Each point is reached from the start by the listed moves, each made 0, 1 or 2 times, or once backwards (-1), plus a little noise. Is the number of moves made odd or even? Then give how often each move was made.
(in the rows, 128 means zero)

Moves:
(1): [155 120]
(2): [141 151]
Start: [146 125]
Points:
[160  94] -> even (1, -1)
[185 139] -> even (1, 1)
[201 109] -> even (2, 0)
[169 171] -> even (0, 2)

Moves:
(1): [160 135 122 122 123 134 134 133 133]
(2): [123 164 129 130 135 139 143 123 120]
(3): [127 121 177 119 120 131 139 132 126]
(4): [130 131 130 166 118 128 121 146 129]
(5): [137 124 137 131 172 126 130 129 128]
(6): [124 127 129 121 132 164 120 132 122]
(7): [133 107 119 135 129 134 162 113 119]
(8): [123 130 120 119 137 125 140 159 133]
(9): [125 134 132 129 127 136 132 122 171]
Start: [133 137 109 150 136 115 123 134 144]
Points:
[161 128 101 178 125  92 138 175 249] -> odd (1, -1, 0, 1, 0, -1, 0, 1, 2)
[130 147 216 124 178 193 142 148  79] -> odd (0, 1, 2, 0, 1, 2, 0, 0, -1)
[186 124 143 214 213 165 217 189  79] -> even (1, 1, 1, 2, 2, 1, 2, 1, -1)

Moves:
(1): [148 136 126 125 138 132 136 129 131 130 125 128 115 129 123 124 129 122
 124 125]
(2): [122 141 129 127 129 127 136 131 127 121 133 132 132 129 133 125 131 132
 124 122]
(3): [134 130 149 123 129 132 123 119 136 136 120 128 137 122 125 125 131 139
 124 125]
(4): [124 127 133 152 130 132 126 131 135 132 135 129 131 130 121 140 120 129
 123 132]
(5): [123 127 124 128 158 124 124 136 131 128 122 128 127 130 137 133 133 124
 125 127]
(6): [125 120 118 127 129 157 123 127 130 126 135 127 122 127 123 125 122 137
 145 127]
(7): [121 122 129 126 132 127 148 130 126 131 129 137 122 117 130 132 131 133
 137 133]
(8): [131 126 131 128 122 129 116 156 127 128 134 122 124 123 123 130 127 126
 134 125]
(9): [126 127 127 118 124 124 134 130 154 124 125 126 126 135 131 131 139 129
 126 131]
(10): [123 125 120 130 125 133 122 124 132 153 134 134 134 129 120 123 128 122
 119 125]
(11): [133 124 126 126 131 123 126 123 131 125 142 120 126 125 129 124 135 127
 128 128]
(12): [125 119 143 122 135 126 123 130 129 121 135 155 122 138 128 127 128 112
 126 136]
(13): [141 125 125 127 131 132 128 132 132 125 129 132 143 125 123 126 120 134
 130 137]
(14): [131 125 135 123 130 127 132 126 126 137 128 120 135 141 131 129 124 125
 128 120]
(15): [134 129 126 126 120 138 132 133 127 122 130 128 127 121 159 131 128 129
 132 128]
(16): [133 136 127 119 126 128 125 124 123 134 130 128 130 130 130 144 131 126
 135 129]
(17): [130 127 129 136 128 128 133 134 125 125 127 132 127 139 123 131 158 129
 119 131]
(18): [138 130 128 123 124 124 126 126 129 131 132 128 115 134 137 129 126 153
 131 128]
Start: [138 138 136 128 118 121 138 122 116 132 124 113 126 123 118 116 141 140
 133 132]
Points:
[ 86  69 178 101 187 167 110 131 144 186 172 160 115 117 115 110 165 133
 159 125] -> even (-1, 0, 2, 0, 2, 2, 2, 1, 0, 2, 2, 2, -1, 1, 0, 0, 0, 0)
[209 174 115 110  85 101 165 200 169 129 169  85 107 133 185 122 235 200
 104 121] -> odd (1, 2, 0, 0, 0, -1, 0, 2, 2, 1, 2, -1, 1, 0, 2, 0, 2, 2)
[112 118  88 164 186 113 145 124 194 129 154 119 144 131 113 143 166 103
 104 164] -> even (0, 0, -1, 2, 2, 0, 0, -1, 2, 1, 2, 0, 1, -1, 0, 0, 0, -1)
[218 170 199  79 211  80 137 102 137 131  60 139 116 183 121 107 178 174
  88 125] -> odd (2, 0, 2, -1, 2, -1, -1, -1, 0, -1, -1, 1, 1, 1, -1, 0, 1, 2)
[177 164 173 155 173 111 124 162  99 160 113  67 176 123 160 189 121 154
 133 116] -> even (0, 0, 1, 2, 2, -1, 0, 1, -1, -1, 0, -1, 1, 2, 1, 2, 0, 0)
[182 151 180  85 249  87 226 137  81  97 119 185 142 159 137 126 218  86
 110 144] -> even (2, 2, 0, -1, 2, -1, 2, -1, -1, -1, 1, 2, 2, 2, 0, 1, 2, -1)
[111 178 143 202 153 105 142 118 101 110 143 122 144 128 147 136 179 108
  74 124] -> odd (0, 2, 0, 2, 1, -1, -1, -1, -1, 0, 1, 0, -1, -1, 1, 0, 1, -1)
